Rows are points. To make a cloud, some directions were put in groups of two or more. Within a group, all points are equally far from the middle, so they leave a hole (a ring in 2 directions, a hollow ball in 3). The other directions are filled evenly. Then the cloud was stretched, turned, moved and blurred a little. Count the holes, and give their numbers of directions, smallest first.

Cloud (20 x 3):
[[-23  48 -17]
 [ -9  -2  19]
 [-32 -26  26]
 [-40  30  32]
 [-46   8  23]
 [ 10   1  32]
 [-54 -33 -22]
 [ 29 -24  32]
 [-10  30  23]
 [-47 -32  42]
 [  5 -13  38]
 [-49  32  -8]
 [ 20 -27  35]
 [-32 -44  58]
 [-41  13  60]
 [-53 -16  39]
 [ 16  44  44]
 [ -9 -19   0]
 [  5  23  27]
 [-14 -14 -17]]
Holes: 0

Cloud (50 x 6):
[[ 21 -19  23  30  12  12]
 [ -1  27 -14 -13   9  14]
 [ 49  -2  12 -18  22  10]
 [ 10 -32   2  -9 -53 -16]
 [ -3  21  -4 -18 -23 -23]
 [  4  -1 -60  16  -8  12]
 [ 12 -19  -8   1  26  31]
 [ 25   8 -29 -18  -2 -45]
 [ 36  25   3  -2 -21 -26]
 [ 26   0  11 -28   5  10]
 [-14 -26 -24 -28  20  11]
 [ 38  -5   9 -32   9   1]
 [  7  16  -8   3 -39  14]
 [-10  -2  18 -36  18  15]
 [  2  -7   6  41  13  10]
 [ 26 -12  10 -15  -1  29]
 [ 28  44  24  -3  10  -7]
 [-16 -13 -17  18 -31 -27]
 [ 29 -14 -42 -41  -9  21]
 [-13   9   9  21 -23   2]
 [-37 -25 -20  19  -7 -16]
 [ 21  16   7  32 -37 -24]
 [ 10 -16  10 -21 -14 -14]
 [-39  10  -5  15 -39   4]
 [ 28   8 -17  -5  -2 -33]
 [ 23   0  24  -8   9  -5]
 [ 34 -21 -15  -2  -1   4]
 [-17 -21   5  35 -11   0]
 [ -2 -24 -29  22  10 -17]
 [ 30 -32  -1  13  18  -9]
 [ -5 -24 -44  24  -7  -4]
 [ -6 -18  23   3  -3  20]
 [ -7 -24 -10  22  20 -52]
 [  4  23 -15 -28 -31 -20]
 [-10  12 -27 -44 -22 -11]
 [-28 -25   4  11 -28 -17]
 [ 29 -25 -34  24  11 -51]
 [ 14   5  -2 -36 -27  11]
 [-10  -1 -15 -32  -4   3]
 [-14  -6 -39  21  28  33]
 [-19 -21   6  14   5 -35]
 [-28 -17  -8   0  15  41]
 [-19  -2  12   8   8 -19]
 [ 17  47 -11   4  24  -5]
 [ -6 -34   2 -17   0 -11]
 [  5 -12 -47  -3   8  29]
 [ 13 -29  13  14 -31  10]
 [ -9 -11  25 -42   1   8]
 [  9   4  15 -34  22  10]
 [ -6 -37 -25 -11  31   8]]
Holes: 0

Cloud (82 x 8):
[[ 51 -34  16 -27 -15  -2 -15  10]
 [ 23 -21  33  -5  40 -12  -2  20]
 [-23   4 -21   4  18 -22 -34  22]
 [-27 -22   6 -10  31  -4   7  24]
 [-11 -28 -17   0 -27  33 -22 -25]
 [ 11 -29  12 -34  42 -19  47  12]
 [ 53   4 -13 -42 -21 -12  11   8]
 [-23   5 -51   9 -25  -4  33  -8]
 [-10 -47 -17 -27  19 -24 -22  -7]
 [ -3  19 -42 -13  22 -12 -25 -23]
 [ 16  33 -12 -33  15  19  27 -13]
 [ 28 -23 -24  19  -6  14  -5  -4]
 [ 25   0 -17 -11  50 -19  41  -4]
 [ -4 -32 -18 -28  37  -2 -14 -35]
 [-33   8  32  -4  -5  -1  -5   5]
 [ 43  14 -26  -4 -37   8  21 -20]
 [-10 -12 -40 -16 -12 -23  37  13]
 [-33 -17  -8 -31  26   4  12  -3]
 [-36  23   4 -19   2  -4  50 -14]
 [-26  -7 -41  -2 -15   5  30  12]
 [ -3  46  17  -6 -17  16   4   9]
 [  4   5  -4  27  -8 -52  30  23]
 [ 26  14 -16 -32 -12 -38  11 -17]
 [-21  44  11 -28  -8  14  10  -4]
 [ 20 -17  -6  27  15   4  41   9]
 [ 41 -17   3 -50  13  -4  -3  -8]
 [ 31  -5  -1 -20  42  -2  -3  37]
 [ 37 -14   3  -7 -27  32 -34  -2]
 [  1  23  14 -44 -24  -4 -13   1]
 [-16 -13  13 -41  14  28  -2 -30]
 [ 51  -5 -39   0 -11   8  34  35]
 [-25  -2 -15  17   3 -18  15  25]
 [ -5  24  -5 -38 -39  10 -10 -12]
 [ 10  11   7  12  -3 -25 -33  43]
 [-16 -25 -12 -17  42  -8  39 -12]
 [ -9 -38 -21 -17 -20  17 -18  19]
 [  9 -36 -23 -11  -7  14  -9 -23]
 [ 18 -29 -12  29  12  -9 -23 -29]
 [ 37  -6 -11  28 -17  11  26  -9]
 [ 10  16  27 -14  -5 -51  31  19]
 [ -5 -12 -34   9 -38 -14  31  17]
 [ 60  -3  19  -2 -22   3  22  29]
 [-12 -19  29 -19  -4 -22  14 -20]
 [ 36  -8  -8  19   1 -12 -41  -9]
 [ 29 -39  -8  16   2 -25   0 -23]
 [-28 -13 -29  -4  -9   6 -18  18]
 [-38 -23 -14 -31  26 -15 -21 -33]
 [ 13   4 -38 -15 -19 -23  -7  11]
 [-31 -20 -10  16  15  29  -8   6]
 [-20 -11  17 -50  28 -33  -8  24]
 [-30  21 -21  22  -9   0  47  12]
 [ 15 -16 -12 -20 -39 -34  -3  28]
 [  7  39  21  -3   4  -1 -12  -8]
 [ 41  -2  24 -42  30 -16  13   6]
 [ 27   9 -50  22  -6 -12  14 -28]
 [ 20  26  22 -29  27  -1 -14  11]
 [-13 -46 -15 -27  32 -20 -17  15]
 [ 18  29  19   8   8 -21 -13 -20]
 [-20 -12   6  -8   0   6   3  57]
 [ -3 -40 -17 -10  -2  -2 -20 -30]
 [  8  10   2   6 -45 -20   7  12]
 [ -6  18  -2  21  -8 -23  17  26]
 [  1  46 -20  -6   9  22  41  -2]
 [-35  22  14 -30   2  12   7  13]
 [-31 -29 -26 -17  29 -16   7 -19]
 [ 10  20 -20 -37  11   8 -42 -30]
 [-20  12  11  -7  -7   1  34  42]
 [-13  53  -1 -16   2  12  25 -22]
 [ -9 -20  44 -29  -9 -22 -28  16]
 [-23 -14  34  -8   7  -8  -7 -30]
 [ 13  25 -25 -21 -22 -14   8 -36]
 [  5 -48 -19  -5   5 -26  -5 -25]
 [-23 -15   9  24  13  -1  27   1]
 [ 13   6  26 -12  46  -6 -14 -23]
 [ 22   2 -31   6  12 -48  13  39]
 [-16 -21 -25  18   7 -37  34  20]
 [-29 -21   5 -47  21  15 -16  -3]
 [ 25 -10   5 -12  13 -19  27 -58]
 [  9   1 -27  15 -20 -45  -5   2]
 [ -6  -5  -7   2  24  35  38   0]
 [ -5 -27 -19   5  -7  16  47  39]
 [ 13  16  15   0  28   0  29 -44]]
Holes: 2 (2, 3)
